Rows are points. The ring and each string are closed loops that go straight from each point to the next, and from the last back to the first. Before rounding, they use only three directions, however many columns there are. How many times does the string pass through the ring? Passing back the other way cancels.
In the rows, zero is written as 128.

Ring (7 x 3)
[[ 95 164 104]
 [ 99 161 150]
 [135 135 172]
 [162 117 165]
 [180 107 133]
 [156 123  87]
 [123 144  81]]
String (27 x 3)
[[112 203 118]
 [121 118 109]
 [127 110 112]
 [127 173 106]
 [130 180  80]
 [146 147  51]
 [146  81  82]
 [162  71  77]
 [186 121  88]
 [183 153 110]
 [177 150 117]
 [196 127 111]
 [197  77  99]
 [165  69 101]
 [148 118 115]
 [165 166 108]
 [168 179  89]
 [144 169 109]
 [135 139 113]
 [124 184  85]
 [ 96 187  60]
 [ 87 151  70]
 [104 114  96]
 [123 131 117]
 [113 179 119]
 [120 127 116]
 [127 151 123]]
Times through: 2
String (27 x 3)
[[150 119 110]
 [170 167 120]
 [195 129 120]
 [192  82 126]
 [166  63 126]
 [153 114 133]
 [168 167 152]
 [191 163 171]
 [193 107 164]
 [172  69 139]
 [149  71 122]
 [154 157 135]
 [199 142 131]
 [197  96 104]
 [188 131  94]
 [158  79  84]
 [142 102  98]
 [139 159 116]
 [136 199  75]
 [124 159  64]
 [120 100  73]
 [132 122 114]
 [133 171 113]
 [133 198  83]
 [139 152  62]
 [142  80  74]
 [140  98 106]]
Times through: 5

Ring (10 x 4)
[[174 105  93 106]
 [157 102  70 134]
 [144 102  67 161]
 [142 108  85 187]
 [150 113 122 189]
 [154 111 148 172]
 [158 105 174 134]
 [165 100 177  93]
 [173 101 160  82]
 [180 104 130  86]]
String (27 x 4)
[[150  89 206  71]
 [178 103 192  77]
 [202 119 161 103]
 [156 101 129 122]
 [150  91 142  85]
 [173 109 122 124]
 [148  92 125  99]
 [169  97 102  80]
 [200 117  71 110]
 [188 116  75 132]
 [153 101 115 129]
 [134  89  80 119]
 [138  93 115 123]
 [161 109  97 151]
 [164 117  62 186]
 [135 106  55 197]
 [119  92  92 164]
 [145 101 114 146]
 [157 108 115 154]
 [126  92 127 146]
 [118  88 138 141]
 [141  98 135 140]
 [170 116 137 163]
 [184 127 167 179]
 [155 105 200 137]
 [158 102 219 112]
 [185 114 196 117]]
Times through: 0

Ring (8 x 6)
[[137 134  89  73 142 121]
 [150 143  79  68 157 112]
 [156 150 100  95 161 111]
 [151 150 134 132 151 119]
 [139 143 165 161 135 132]
 [124 132 175 164 120 143]
 [119 125 153 136 117 143]
 [123 126 123 105 124 135]]
String (29 x 6)
[[130 131 144 126 133 140]
 [122 123 154 129 130 154]
 [113 119 159 135 115 154]
 [106 122 160 150  92 139]
 [120 131 143 139 106 127]
 [134 133 119 103 139 132]
 [138 133 107  87 148 131]
 [134 135 115 103 134 124]
 [129 136 105 102 117 112]
 [148 140  59  45 155 109]
 [164 144  39  16 187 111]
 [158 144  68  50 175 116]
 [142 140 114 102 146 124]
 [140 143 107 107 133 110]
 [148 147  85  85 143 103]
 [173 149  30   7 200 107]
 [165 144  50  24 191 117]
 [147 140  92  76 156 121]
 [132 138 116 113 123 116]
 [129 134  99  93 120 115]
 [136 125  64  34 152 129]
 [131 125  95  67 143 136]
 [134 130 116  94 143 137]
 [126 132 137 127 121 131]
 [113 125 158 149 101 137]
 [109 118 170 148 108 155]
 [111 120 176 155 109 156]
 [110 128 177 175  90 136]
 [126 133 149 141 120 133]]
Times through: 2
String (26 x 6)
[[124 137 159 161 108 125]
 [122 135 165 165 106 129]
 [131 135 145 135 127 132]
 [128 128 151 129 136 148]
 [119 122 158 132 125 154]
 [114 119 153 130 114 150]
 [113 127 150 144  99 132]
 [122 133 141 137 109 125]
 [135 135 123 110 136 129]
 [137 128  88  60 152 134]
 [140 129  68  40 157 127]
 [138 133  71  54 144 116]
 [152 138  55  32 170 117]
 [149 140  85  68 161 120]
 [143 141 106  97 144 119]
 [140 144 109 110 131 108]
 [141 145 115 117 131 109]
 [147 144 112 103 151 120]
 [157 147 102  89 170 121]
 [172 157  99  89 189 116]
 [160 156 129 129 163 115]
 [137 147 154 161 123 117]
 [144 151 170 176 134 123]
 [150 149 174 168 154 137]
 [146 141 152 137 157 141]
 [137 138 150 139 140 136]]
Times through: 1

Ring (6 x 9)
[[ 95 139 148  93 117 109 129 171 146]
 [101 160 157 133 125 127 124  97 147]
 [142 150 134 157 125 145 114  71 126]
 [178 112 106 128  99 144 106 141 108]
 [164 100  93 108 114 129 115 183 102]
 [122 110 103  93 136 109 129 200 113]]
String (29 x 9)
[[133 123 110 121 136 124 124 148 114]
 [160 103 112  93  90 128 112 196 117]
 [186  77  92  75  73 128 106 241 105]
 [170  83  74  94 119 122 118 219  90]
 [171  80  84  78  98 120 114 240  99]
 [157  95 106  79  89 120 114 223 116]
 [131 122 116 111 125 122 123 162 119]
 [115 128 109 122 155 116 131 147 113]
 [ 90 120 105  93 166  95 142 199 116]
 [ 88 122 132  71 126  95 135 220 138]
 [ 86 144 124 120 167 107 139 139 126]
 [106 140 130 120 140 117 129 137 130]
 [119 136 141 107 109 122 121 151 139]
 [101 150 177  93  81 120 118 152 166]
 [ 84 169 188 111  97 121 122 114 173]
 [ 76 175 156 149 162 120 135  69 145]
 [ 97 158 139 143 155 123 131  91 133]
 [119 142 142 120 116 126 121 129 138]
 [110 151 172 105  85 126 116 134 161]
 [ 95 158 193  91  69 121 116 145 178]
 [ 74 163 178 101 111 111 129 137 168]
 [ 82 146 185  65  74 105 124 194 177]
 [103 131 157  73  87 109 123 200 155]
 [120 127 132 100 112 118 123 170 133]
 [125 126 126 107 118 120 122 162 127]
 [130 110 122  80 100 113 121 212 128]
 [124  92  87  73 137  99 132 245 104]
 [133  97  79  97 153 108 132 210  95]
 [127 120  93 126 162 118 131 150 101]]
Times through: 2
String (27 x 9)
[[169 126 101 157 132 148 112  94 101]
 [149 125 110 133 127 134 117 127 112]
 [163 113 117 111  92 136 109 161 119]
 [192  93 110  92  59 141  99 199 115]
 [134 126 112 126 135 126 122 139 115]
 [128 127 102 133 155 123 128 133 107]
 [143 115 111 108 116 124 119 171 116]
 [160  83  95  69  91 116 116 249 109]
 [128  94  82  84 145 103 132 231  99]
 [109 108  92  92 159 100 137 209 106]
 [110 106 112  70 123  99 131 235 123]
 [125 118 130  85 100 115 121 196 133]
 [107 133 122 113 143 113 131 154 125]
 [ 85 141 127 113 160 105 138 150 129]
 [ 97 144 122 131 164 115 135 123 123]
 [126 130 139 104 102 123 118 160 137]
 [115 139 134 119 127 122 124 136 132]
 [ 91 157 141 135 154 118 133 102 136]
 [ 81 171 152 148 161 121 134  74 142]
 [113 147 134 135 139 126 125 109 130]
 [124 146 146 128 111 132 118 114 139]
 [126 166 166 150 104 145 112  61 150]
 [132 170 156 172 121 152 112  30 140]
 [156 154 151 157  94 156 104  60 137]
 [166 138 140 142  85 153 102  94 131]
 [142 132 125 130 116 135 116 124 123]
 [145 136 112 152 141 139 118  95 110]]
Times through: 0

Ring (8 x 11)
[[ 87 167 114 107 104 118 129 169  73 103 116]
 [ 71 183  94 128  80 123 106 163  67 122 111]
 [ 89 168 100 131  86 127 104 146  86 137 103]
 [141 130 121 122 116 132 114 126 124 153 121]
 [183  99 145 103 148 131 133 119 151 150 140]
 [192  84 165  82 168 124 156 123 153 129 131]
 [171  92 171  70 168 117 170 135 135 104 111]
 [115 138 140  87 131 114 151 160  92  93 109]]
String (28 x 11)
[[206  45 216  43 203 111 203 107 167  95  60]
 [159  97 168  75 159 117 166 131 130 106  92]
 [144 113 154  84 146 118 155 139 119 108 100]
 [141  98 183  57 165 107 187 140 115  75  59]
 [117 106 189  43 164  98 203 153  95  48  36]
 [114 149 126  96 124 118 139 168  89 101 138]
 [122 153 111 114 114 126 119 160  97 126 157]
 [103 142 137  93 121 115 146 153  89  98  84]
 [ 74 162 130  93 108 110 146 166  66  83  71]
 [ 64 182 107 107  93 114 128 180  55  91 107]
 [101 177  91 125  96 127 105 174  79 126 174]
 [115 167  96 123 104 129 107 168  90 132 179]
 [119 148 120 107 117 123 128 157  97 118 136]
 [117 131 146  87 132 114 153 149  99  97  85]
 [120 112 177  56 156 103 188 152  98  63  53]
 [141  96 185  54 166 106 190 140 115  73  55]
 [151  99 171  70 160 113 172 135 124  96  82]
 [200  43 225  31 210 106 217 114 160  77  49]
 [208  78 166  80 177 126 156 125 161 132 156]
 [218  64 177  77 184 126 162 113 173 136 138]
 [195 100 138 106 152 134 128 127 154 155 178]
 [169 124 120 117 132 134 115 138 135 154 180]
 [153 106 155  91 144 122 149 126 130 123  93]
 [184  75 177  80 166 122 162 105 157 129  77]
 [153 116 140 101 137 126 136 132 128 132 122]
 [161 131 115 120 127 134 112 142 128 153 183]
 [154 131 119 115 127 131 118 143 124 145 168]
 [163  96 165  82 156 120 159 125 136 117  94]]
Times through: 3

Ring (10 x 12)
[[170 126  99 148 164 118 165 136  83 164 138 111]
 [175  84 110 175 129  94 160 107  90 162 156 146]
 [153  63 125 183  98  91 142  87 113 149 163 179]
 [117  64 137 175  78 105 121  81 144 135 162 201]
 [ 71  90 147 151  75 134  98  90 176 115 149 209]
 [ 51 116 148 132  89 155  90 103 182 101 134 196]
 [ 50 146 142 115 117 171  93 120 170  90 116 168]
 [ 74 171 128 106 153 176 111 140 140  94 103 129]
 [108 177 111 108 178 167 134 153 113 117 105 102]
 [142 163 100 122 182 147 154 153  94 145 118  95]]
String (28 x 12)
[[124 202  94  94 209 173 151 178  98 142 101  70]
 [143 186  95 110 205 159 157 166  81 135 103  71]
 [152 154 104 131 182 139 155 143  80 129 115  93]
 [131 135 112 136 151 136 142 132 110 139 129 127]
 [143 127 111 144 151 128 148 128 101 141 132 126]
 [180 110 105 162 157 107 165 121  71 147 138 116]
 [211  81 102 186 148  81 179 107  54 161 152 122]
 [162  88 118 172 126 101 150 102  93 139 147 148]
 [162  74 123 181 113  94 147  91  97 136 153 162]
 [182  26 132 214  82  63 149  59  90 133 170 190]
 [144  36 136 198  67  81 132  67 130 145 175 210]
 [116  41 140 187  56  93 119  71 158 152 179 225]
 [125  25 150 202  48  82 117  52 143 122 174 230]
 [128  63 141 181  85 101 123  74 125 111 152 192]
 [125  83 134 168 101 112 126  90 124 117 146 176]
 [136  50 141 190  77  91 126  68 124 120 161 200]
 [127  96 128 160 114 118 131 101 121 124 142 164]
 [119 100 123 153 111 122 131 110 137 150 151 169]
 [121 109 121 149 121 126 133 115 130 144 144 158]
 [140 103 122 159 128 117 140 108 107 129 139 149]
 [208  82 103 185 147  82 177 106  55 157 151 123]
 [201 107  99 169 166  98 177 122  53 153 139 105]
 [138 124 115 146 145 128 143 123 104 133 132 132]
 [129 144 107 129 158 141 145 142 114 151 130 122]
 [128 138 114 135 152 139 140 131 110 131 126 126]
 [137 144 113 135 165 139 144 132  93 118 117 112]
 [117 148 114 126 155 148 136 138 118 132 123 124]
 [102 167 108 109 162 162 134 155 134 151 123 120]]
Times through: 1
String (30 x 12)
[[145 125 111 145 150 127 148 127 100 141 133 127]
 [183 115 101 160 162 108 168 126  69 153 138 111]
 [210 100  91 173 163  90 185 126  57 182 152 109]
 [186  94  97 169 143  95 172 122  85 189 160 132]
 [138 107 113 152 128 119 144 120 120 163 150 151]
 [131 106 121 154 125 121 137 111 117 136 141 153]
 [173  63 124 190 111  86 150  83  87 130 154 162]
 [179  34 129 208  86  68 150  67  94 142 171 187]
 [154  28 134 204  66  73 137  64 124 152 180 210]
 [127  41 139 190  62  89 124  70 145 146 175 217]
 [116  35 148 193  51  90 114  59 151 126 172 228]
 [107  65 145 175  75 109 113  75 145 112 154 205]
 [110 111 129 147 118 132 124 110 132 122 137 162]
 [ 97 116 129 140 115 138 119 114 147 130 139 167]
 [ 87 102 142 149  97 135 107  96 152 103 137 184]
 [ 49 102 158 142  76 149  83  86 180  78 132 208]
 [ 18 125 160 121  79 171  70  99 205  78 125 209]
 [ 28 146 144 108 102 178  84 123 199 106 125 186]
 [ 58 146 132 113 120 167 102 129 173 121 127 166]
 [ 84 138 132 127 129 155 112 120 143 103 120 153]
 [ 78 153 139 120 142 166 106 120 131  65 100 138]
 [ 62 187 134  97 162 189 103 140 137  63  86 120]
 [ 62 202 123  85 174 195 110 159 142  91  90 109]
 [ 83 177 116 101 162 174 122 153 141 124 111 121]
 [104 151 118 122 151 154 129 137 128 126 121 130]
 [125 159 114 124 171 151 139 140 100 112 110 107]
 [147 182 100 115 205 156 156 159  72 117  98  70]
 [145 185  91 109 205 157 161 171  86 153 110  73]
 [139 164  95 118 181 148 156 160 102 165 125  98]
 [128 138 109 132 151 139 143 137 117 151 133 129]]
Times through: 4
